Each row is a point. Each copy is the shape, with its points in the same order, turned, moved and blurred by noise. Some copies are also mirrored. Which?
In the rows, 128 means zero.

Shape, 8 rows:
[[172 155]
 [149 165]
 [ 96  95]
 [113 102]
 [175 108]
 [110 145]
 [111 159]
 [108 160]]
Copy 1:
[[ 81  92]
 [ 79 118]
 [154 161]
 [144 151]
 [129  78]
 [ 98 159]
 [ 86 150]
 [ 94 154]]
Copy 1 is: mirrored
Copy 2:
[[ 78 133]
 [ 96 153]
 [169 108]
 [154 106]
 [ 93  89]
 [140 149]
 [132 162]
 [137 162]]
Copy 2 is: mirrored
Copy 3, 8 rows:
[[ 93 165]
 [ 88 138]
 [183 121]
 [159 135]
 [134 184]
 [124 114]
 [112 111]
 [112 106]]
Copy 3 is: only turned
Copy 4:
[[109 110]
 [ 98 135]
 [180 169]
 [176 159]
 [153  89]
 [128 167]
 [112 168]
 [114 168]]
Copy 4 is: mirrored

Shape:
[[106 147 118]
 [124 165 131]
 [ 98 141 123]
 [104  37 133]
 [120 157  83]
 [ 89 144 120]]
Copy 1:
[[126 133 164]
 [150 116 159]
 [124 136 156]
 [ 38 151 102]
 [167 154 137]
 [121 140 167]]
Copy 1 is: only turned
Copy 2, 6 rows:
[[133 112 113]
 [127 127  92]
 [131 101 123]
 [106 105 222]
 [172 132 109]
 [134  95 117]]
Copy 2 is: only turned
Copy 3 (6 x 3):
[[140 141 127]
 [128 157 147]
 [138 147 114]
 [102  77  42]
 [165 129 148]
 [148 152 110]]
Copy 3 is: only turned

Shape, 9 rows:
[[102 122 135  29]
 [126 126 103 110]
 [105 124 110  89]
 [ 89 126 146 160]
 [ 92 167 103 162]
 [119 158 146 129]
 [163 159 107 144]
 [115 126 115 111]
 [179 119 177 118]]
Copy 1, 9 rows:
[[130 105 145  38]
 [131 151 136 117]
 [114 133 135  97]
 [121  97 126 168]
 [115 136  84 167]
 [157 112 110 138]
 [168 169 116 152]
 [124 137 136 120]
 [205 120 172 134]]
Copy 1 is: mirrored
Copy 2 (9 x 4):
[[202 131 174 182]
 [123 156 131 170]
 [150 166 143 169]
 [139 179  93 109]
 [102 204 134 114]
 [124 148 133 112]
 [ 74 137 125 141]
 [138 163 133 155]
 [131  78 105 129]]
Copy 2 is: only turned

Shape:
[[108 146 208 106]
 [126  96 121 135]
 [121 185 143 139]
 [102 123 110 117]
 [195 106 175 111]
 [119 135 151 152]
 [ 68 134 108 116]
 [122 141 111 157]]
Copy 1:
[[ 58  90 185 108]
 [148 110 157 146]
 [ 85 148 132 107]
 [137 106 122 119]
 [ 84 124 191 202]
 [116 137 168 114]
 [133  93 108  83]
 [141 151 135 120]]
Copy 1 is: mirrored
Copy 2, 8 rows:
[[ 68 103 120 149]
 [153 145 156 131]
 [116 140  75 113]
 [161 129 125 146]
 [ 91 116 177  78]
 [112 162 122 137]
 [168 125 101 170]
 [146 170 109 120]]
Copy 2 is: only turned
Copy 3 (8 x 4):
[[201 163 135 153]
 [128  87 121 148]
 [143 164 111 110]
 [107 121 135 152]
 [198  79 151 103]
 [151 129  95 132]
 [ 94 153 131 175]
 [113 123 101 117]]
Copy 3 is: only turned
Copy 4, 8 rows:
[[127 209 139  85]
 [130 117 153 131]
 [137 137  84  66]
 [161 115 145 108]
 [109 177 107 174]
 [114 133 133  99]
 [176 113 160  73]
 [125  99 120  98]]
Copy 4 is: only turned

Shape (11 x 6):
[[136  80 113 111 153 133]
 [156 126 130 118 149 168]
 [188  89 163 135  99 113]
 [135 170 174 139 105 155]
 [184 157 173 109 134 120]
 [100 111  84 139 144  79]
 [104 165 107 161 164 153]
 [145 100 133 122  85 107]
 [149 160  90 145 101 110]
 [110 131 160 108 149 173]
 [114 178 117 129 160  92]]
Copy 1:
[[143 189 140 123 111 108]
 [120 146 152  91 129  75]
 [ 97 178  77 146 141  69]
 [113  92  92 100 148  85]
 [131 124 116 135 168  38]
 [142 155 155 181 111 150]
 [133  98 161 124  89 105]
 [ 95 168  97 144 154 118]
 [ 78 115 154 159 144 114]
 [162 135 128  80 131  87]
 [153  94 156 172 127 109]]
Copy 1 is: only turned
Copy 2, 11 rows:
[[156 129 128 144 123 196]
 [150 165 126 162 152 159]
 [136 150  67 160  80 148]
 [135 169 132 156 123  81]
 [131 156 103 207 127 119]
 [146  55 134 126 129 161]
 [176 119 160 131 178 113]
 [116 129 101 136  93 150]
 [116  98  98 128 156 113]
 [150 173 173 159 134 139]
 [143  80 147 181 158 109]]
Copy 2 is: mirrored
Copy 3, 11 rows:
[[105 144  91 121 111 131]
 [113 104  97 141 138  96]
 [155 147  80 192 150 152]
 [132  84 152 179 173 118]
 [150 132 110 165 193  96]
 [152 153 147  93  91 147]
 [136  70 151  99 124 106]
 [143 153 124 178 121 147]
 [183 124 150 152 105 103]
 [ 78  98 133 137 158 118]
 [162 126 169  95 151 106]]
Copy 3 is: only turned
Copy 4:
[[157 145 169 161 109  89]
 [168 113 148 144  92 132]
 [ 98 145 195 120 122 157]
 [143 102 111 112 112 192]
 [118 103 169 169  97 186]
 [123 119 137 166 166  76]
 [180  77 115 147 142 131]
 [ 86 135 155 121 123 123]
 [104  56 136 135 132 120]
 [175 148 115 149  97 146]
 [129  75 114 204 154 135]]
Copy 4 is: only turned

Shape, 11 rows:
[[111 115 148  97 176 165 148  97]
 [129 107 128 185  97  92 166 106]
 [ 99 151 130  38 149 162 144 131]
 [152 149 137 148  79  87 114 106]
 [144 143 139 102 120 180 154 120]
 [169 115 147 137  82 103 131 163]
 [128  85 137 152  67 105 117 120]
 [ 97 143 180 108 162 141 150 128]
 [105 136 113 110 159 141 158 137]
 [162 101 147 132  90  69 161 104]
 [129 129 128  94 189 150 125 119]]
Copy 1:
[[143 132 121  95 135  81 167 103]
 [160 118 117 166 153 118  84 179]
 [ 84 151 167  98 146 102 193  95]
 [108 123 108 201 120 141 125 168]
 [105 126 151 145 135  58 165 129]
 [137 108 174 199 118 132 130 161]
 [144 139 142 168  96 135 105 188]
 [144 158 136 136 153 106 160  81]
 [118 119 153 109 161 106 130 104]
 [156 110 126 172 153 144 144 194]
 [126 100 130 103 123 109 166  86]]
Copy 1 is: only turned
Copy 2:
[[ 99  74 108 177 153 108 102  84]
 [110 145 147  93 179 126 150 147]
 [138  40 141 200 122 132 133  68]
 [128 117 120 114 132 129 194 168]
 [115  83 155 183 127  85 142 114]
 [109 152 156 127  96 132 180 131]
 [ 99 139 149 124 131 160 144 175]
 [103  60 120 130 124 113 122  77]
 [148  94 138 152 148 118 118  77]
 [ 84 143 138 124 163 148 196 131]
 [132  92  91 181 132 111 118  75]]
Copy 2 is: mirrored
